Every row gives one point. Each copy is the shape, with its points in the same order, turned, moved and blurred by noise. Some copies are also mirrored. Which?

Shape (8 x 2):
[[-12  20]
 [ -7 -29]
 [-13  25]
 [-37  10]
 [ 35 -51]
 [-34 -22]
 [ 32 -41]
 [ 13 -40]]
Copy 1, 8 rows:
[[ -9  14]
 [ 20 -20]
 [ -7  23]
 [ 18  21]
 [  3 -70]
 [ 39  -1]
 [  3 -59]
 [  8 -47]]
Copy 1 is: mirrored
Copy 2 (8 x 2):
[[ -4 -27]
 [ 18  17]
 [ -6 -40]
 [ 22 -33]
 [  1  54]
 [ 42  -8]
 [  1  42]
 [  9  35]]
Copy 2 is: only turned
Copy 3:
[[ 14  10]
 [-24 -17]
 [ 19  12]
 [ 22 -17]
 [-72   0]
 [ -6 -31]
 [-65   4]
 [-51 -12]]
Copy 3 is: mirrored
Copy 4:
[[  2  41]
 [-20  -2]
 [  2  44]
 [ 24  19]
 [-66  -8]
 [ 16 -11]
 [-60   8]
 [-42  -1]]
Copy 4 is: mirrored

Shape (7 x 3):
[[  3 -20 -29]
 [-35 -45 -25]
 [-22  30   5]
 [ 26  -5  -3]
 [ 40   4 -61]
 [-48 -40  25]
 [ -6  27   2]]
Copy 1:
[[-37  16  -4]
 [-62 -19  15]
 [ 19  -9  20]
 [ -9  14 -28]
 [-28  71  -6]
 [-35 -61   2]
 [ 16   3   7]]
Copy 1 is: only turned
Copy 2 (7 x 3):
[[ 10  -6  30]
 [ 54  -1  43]
 [ 21  17 -29]
 [ -4 -27   2]
 [-40   5  37]
 [ 83 -20   3]
 [ 11   7 -24]]
Copy 2 is: only turned
Copy 3, 7 rows:
[[ -7  -6  38]
 [-45  18  38]
 [ 25  36  -5]
 [  6 -24  10]
 [ 36 -20  65]
 [-52  30 -13]
 [ 27  16  -3]]
Copy 3 is: mirrored

Shape, 8 rows:
[[ 38 -46 -27 -39]
 [  3  46   8  16]
 [ -1  43  24 -12]
 [  6  23  -5  11]
 [ 51 -35 -24   0]
 [ 36 -67 -26 -21]
 [-20  18 -10   5]
 [  2   0  26  19]]
Copy 1:
[[-52  23 -33  38]
 [ 61   0 -10  14]
 [ 45 -29 -11  17]
 [ 35  12  -9  15]
 [-22  45 -18  53]
 [-62  36 -13  44]
 [ 27   7  -4 -12]
 [ 26   1  24  30]]
Copy 1 is: only turned
Copy 2 (8 x 4):
[[ 40  43 -27  43]
 [ 28 -46  35   5]
 [ 48 -31  25 -15]
 [ 14 -29  18   6]
 [ 29   7 -28  57]
 [ 15  35 -57  50]
 [  9  -8  26 -11]
 [  8 -32 -12 -14]]
Copy 2 is: only turned

Shape (11 x 6):
[[ 18 -42  -9  50  17  33]
 [ 15 -10  36  -2 -22 -48]
 [ 13  12 -29  -7 -30 -61]
 [-52  -9   0  25  27   6]
 [ 23  20   9  36  49  34]
 [ 17  11 -21  32  17  33]
 [ 31  10 -69   3   8   3]
 [-23 -33   1 -25 -15 -38]
 [-13 -43 -13  -4  52 -30]
 [-20  22  24   1 -21   4]
 [-24  32 -31   6  18 -67]]
Copy 1, 11 rows:
[[-25 -57  19   1 -27  42]
 [-11 -18  14  41  54 -21]
 [-28  18   0 -20  49 -35]
 [-12 -42 -57  -8  -2  25]
 [ 32 -84  17 -33 -20  22]
 [  2 -38  13 -33 -33  13]
 [-13   4  16 -64  -2   9]
 [-27  14 -21  29  37  19]
 [-15 -25  -8  -9  50  57]
 [ 12 -22 -30  27  -5 -25]
 [-17 -23 -51 -42  65 -18]]
Copy 1 is: only turned
Copy 2 (11 x 6):
[[  4  10 -55 -37   5 -36]
 [-16  31  -3  50  17  19]
 [ -2  65  11  13  -9  52]
 [-19  17   8 -16 -44 -47]
 [ 45 -10   2 -27   3 -37]
 [ 30   0 -19 -38 -18  -9]
 [ 17  38  -5 -64 -10  34]
 [-57  42  12  12  -1  13]
 [-33  54  22 -29  15 -36]
 [-11 -10   4  27 -30  10]
 [  4  74  50   5 -38  16]]
Copy 2 is: mirrored
Copy 3:
[[  6  47 -33 -29 -28 -22]
 [ -2 -21  -9   1  44  29]
 [ -1 -31  53 -33  24  21]
 [-40  30  13  18  -6 -37]
 [-35  24 -30  -2 -56  17]
 [-10  30  -1 -14 -49   6]
 [  7  -5  40 -47 -52   0]
 [ 13 -21  21   7  41 -28]
 [-25 -29  -7 -11  -2 -54]
 [-11  22  28  39   7  20]
 [-58 -27  51 -23  11  -2]]
Copy 3 is: only turned

Shape, 13 rows:
[[ 16 -31  23 -22 -40   4 -50  44]
 [-10  54  29  19  22  30  28 -38]
 [ 28  14 -22 -18 -14  46 -23  23]
 [ -2  24  28  19 -42  50  13   4]
 [  8  -3  39  49 -40 -41  -1  22]
 [-42  10   8  23  19 -40 -24 -17]
 [-29  26  52  21   2  -9 -49 -13]
 [-40 -47 -10 -29 -26  37  15 -21]
 [ 33 -10  36 -10 -20  21  15  17]
 [ -9 -13  24 -28  27 -18   9  34]
 [ -4  -5 -20  34 -16 -29  17 -37]
 [ 36 -10 -25  47  14  20  34 -40]
 [ -1  36  51  48  35  47  46  28]]
Copy 1, 13 rows:
[[ 45 -45  41   7  46 -14 -37 -44]
 [-28  17 -22 -39   0 -29  29  33]
 [ 31 -30   2   6  59  13 -10  23]
 [ 18  -5 -14 -14  44 -57  -5  16]
 [ 45 -30  23   5 -31 -67 -16 -24]
 [ 28  18  29 -32 -42   2  11 -13]
 [ 19 -10  46 -60  -5 -25  19 -12]
 [ 26  56 -32  12  49   2 -11 -46]
 [ -8 -31 -10  13  33 -34 -22 -19]
 [-17  -8  21 -10  -6   5 -54 -23]
 [ 32  15 -11  26 -41 -20  27 -10]
 [ 16 -18 -69  14 -20 -10  29   6]
 [-21 -15 -47 -57  -6 -52 -40  36]]
Copy 1 is: only turned
Copy 2, 13 rows:
[[  8 -17  67 -19 -50 -20  15 -19]
 [-43  33 -55  -7   3  15 -39  10]
 [  1  34  14  15 -59   8 -17 -16]
 [-29  52  14 -47 -19  18 -33  -7]
 [  0   4   0 -80  -1  -7  35  14]
 [-19 -11 -17   8  35  19  29  30]
 [-71  -7   2  -9  14   2  23  13]
 [ 37  24  47   6  20  -3 -48  26]
 [ -1   4  18 -37 -37 -27 -32  -7]
 [ 16 -47  -5  -8 -31  -9 -19  21]
 [ 34  31 -22 -19  41  -2  19   3]
 [ 31  68 -50  -8   9 -35  -7   3]
 [-38  32 -54 -42 -51  -2 -41  56]]
Copy 2 is: only turned
Copy 3 (13 x 8):
[[-15 -58  12  38  51  17   3 -17]
 [-14  72  41  12 -16 -53  -3  25]
 [ 24  12  12  48  56 -25  13  -4]
 [-34  18  12  30  23 -64 -27   2]
 [-29 -34   3  10 -11  -2 -54  28]
 [-19  18   1 -33  -6  18  19  54]
 [-51   6  28  10   8   8  16  55]
 [-14   5  -3 -45  38 -23  24 -51]
 [ -9 -12  27  42  10 -26 -29 -32]
 [ -4   5  -7  25 -18  30  17 -10]
 [ 17   0  20 -46   4 -19 -27  33]
 [ 33  48  28 -28  27 -24 -50   1]
 [-28  87  -5  56  -5 -17 -45  -7]]
Copy 3 is: mirrored

Shape (15 x 9):
[[ -2  63  32  -3 -45 -24   2 -18  31]
 [ 30 -16 -22  13 -41  73  24 -23  22]
 [ -4 -16   4 -41   4  20  31  16 -44]
 [ 13  12 -31  -3  28  11  33  26  -1]
 [ 21  38  85  38 -69  -2 -11  22  16]
 [ -3   5  32 -21  10  28  22  35  38]
 [  3  -2  15  46 -15 -18 -33 -46  56]
 [ 63 -11 -52  21 -15  15  -6  -1  20]
 [-19  10 -11   7  56 -43  12  28   7]
 [-31 -20  -9  30  67   3 -22   1  40]
 [  8 -15 -19  19 -53  -3 -32  44   6]
 [  6 -21  -8  -4  21 -23  28 -33  10]
 [-35  13  54 -14 -13  16  19  -1  12]
 [  2 -38   4   9 -45 -19  41  10  14]
 [-28  43  -7  37 -31  21  10 -11   9]]
Copy 1 (15 x 9):
[[-13   6  -8  19  -7 -51 -41 -56   6]
 [-10 -38  75 -71 -20 -31 -32 -13 -18]
 [  6  40  16 -45 -26  15  -4  29   0]
 [-34  -1  29 -14   4   6 -21  43  11]
 [ 18 -14 -33 -32  10 -18 -72 -88  28]
 [-47  11 -18 -55   6 -16 -29   2  -7]
 [ -6 -67  -2  11  12 -24 -15 -53 -49]
 [  6 -57  62 -21  30 -25  -5  15   7]
 [-36 -12 -26  31  11  26  -5  39  -4]
 [-62 -44 -10   1  23  36   7   9 -55]
 [ -1 -42  15 -34   6  -1  21 -34  49]
 [  0 -22   3   4 -18 -16 -10  35 -40]
 [-27  24 -26 -36 -33  -9 -31 -32 -22]
 [ 13 -45 -13 -36 -44 -23 -13   8  14]
 [-34 -20  37   3 -30   2 -41 -47   4]]
Copy 1 is: only turned
Copy 2 (15 x 9):
[[-16   2 -46  38  29  18 -21 -53 -41]
 [-12  25 -59   5  65   8   9  49  34]
 [ -1 -11 -33 -37 -29 -22  22   8  14]
 [ 24  -3   1 -35  35 -33  14   3  -1]
 [-14 -10 -44  61  22  75  46 -37 -35]
 [ 22 -44 -22 -21  27  37  -5  -4   1]
 [ -5  13   2  83  40  21 -38  24 -26]
 [ 25  49 -22  -4  63 -11   9  55 -30]
 [ 31 -18  46  -9   3 -29 -11 -25 -25]
 [ 11 -45  60  18  32 -13 -31  32  -6]
 [-15  48   8  -7  16  48  22  19 -29]
 [ 32   7  -6  20  -5 -35 -28  15   3]
 [-17 -42 -35  13  -4  27  -4 -30  12]
 [ 28  42 -19  13  -3  28  -1  -5  28]
 [-40   9 -10  24  60  -4   3 -29   4]]
Copy 2 is: only turned
Copy 3 (15 x 9):
[[ 35  -4  -8 -53  16 -14  37  74  24]
 [-63  43 -23  25  12 -24  25  22  32]
 [ 16   3  -6  43  -4   2 -34   6 -21]
 [ 26  13   8  35 -15 -23  27 -19  11]
 [-18 -24 -19 -83 -45  12  18  63  27]
 [ 13  47  20 -12 -37  -4  17  25 -18]
 [-22  12  22 -73  48   4  51   5  37]
 [-42  -5  22  14  12 -48  33 -13  52]
 [ 64  -9  30 -12   1   1  38 -39 -12]
 [ 25  51  30 -37  22   2  35 -63   0]
 [-32 -27  -4 -40  -5 -59   3  -6  -3]
 [  8   4  33  17  39  16  31   1   0]
 [ 22  34 -14 -30  -3  21   7  41 -23]
 [-36 -24   5  -1   9  -2  34  25 -36]
 [ 13  15 -53 -28  17 -22  42  15  21]]
Copy 3 is: only turned
Copy 4, 15 rows:
[[ 27  44 -46  27  46  43 -30 -35  -6]
 [ -8  65 -15 -44  -3 -43   4 -59   7]
 [  4 -34  -8   0  -6  -4  27 -25  58]
 [ 11  -2 -10   0 -49  -5 -23  -7  20]
 [-48  40 -42  30  59  59  -1 -62 -36]
 [  3  -9   0  20  -7  14 -36 -77  12]
 [ 25  45  -4 -31  42  32 -23 -14 -68]
 [-20  23 -28 -45   0 -38 -25   7 -14]
 [ 30 -24  12  14 -36  41 -40  18   8]
 [ 42  -6  50 -11 -31   8 -30  -4 -46]
 [-51  22   9  16  41 -22 -23  15 -10]
 [ 30  -3   3 -46   0  30 -13  -3  15]
 [ 22  15   4  24  17  38  -1 -62  21]
 [-31  27  20 -31  29  37 -15 -20  38]
 [  6  69 -11  28   1  11   0 -24  -3]]
Copy 4 is: only turned
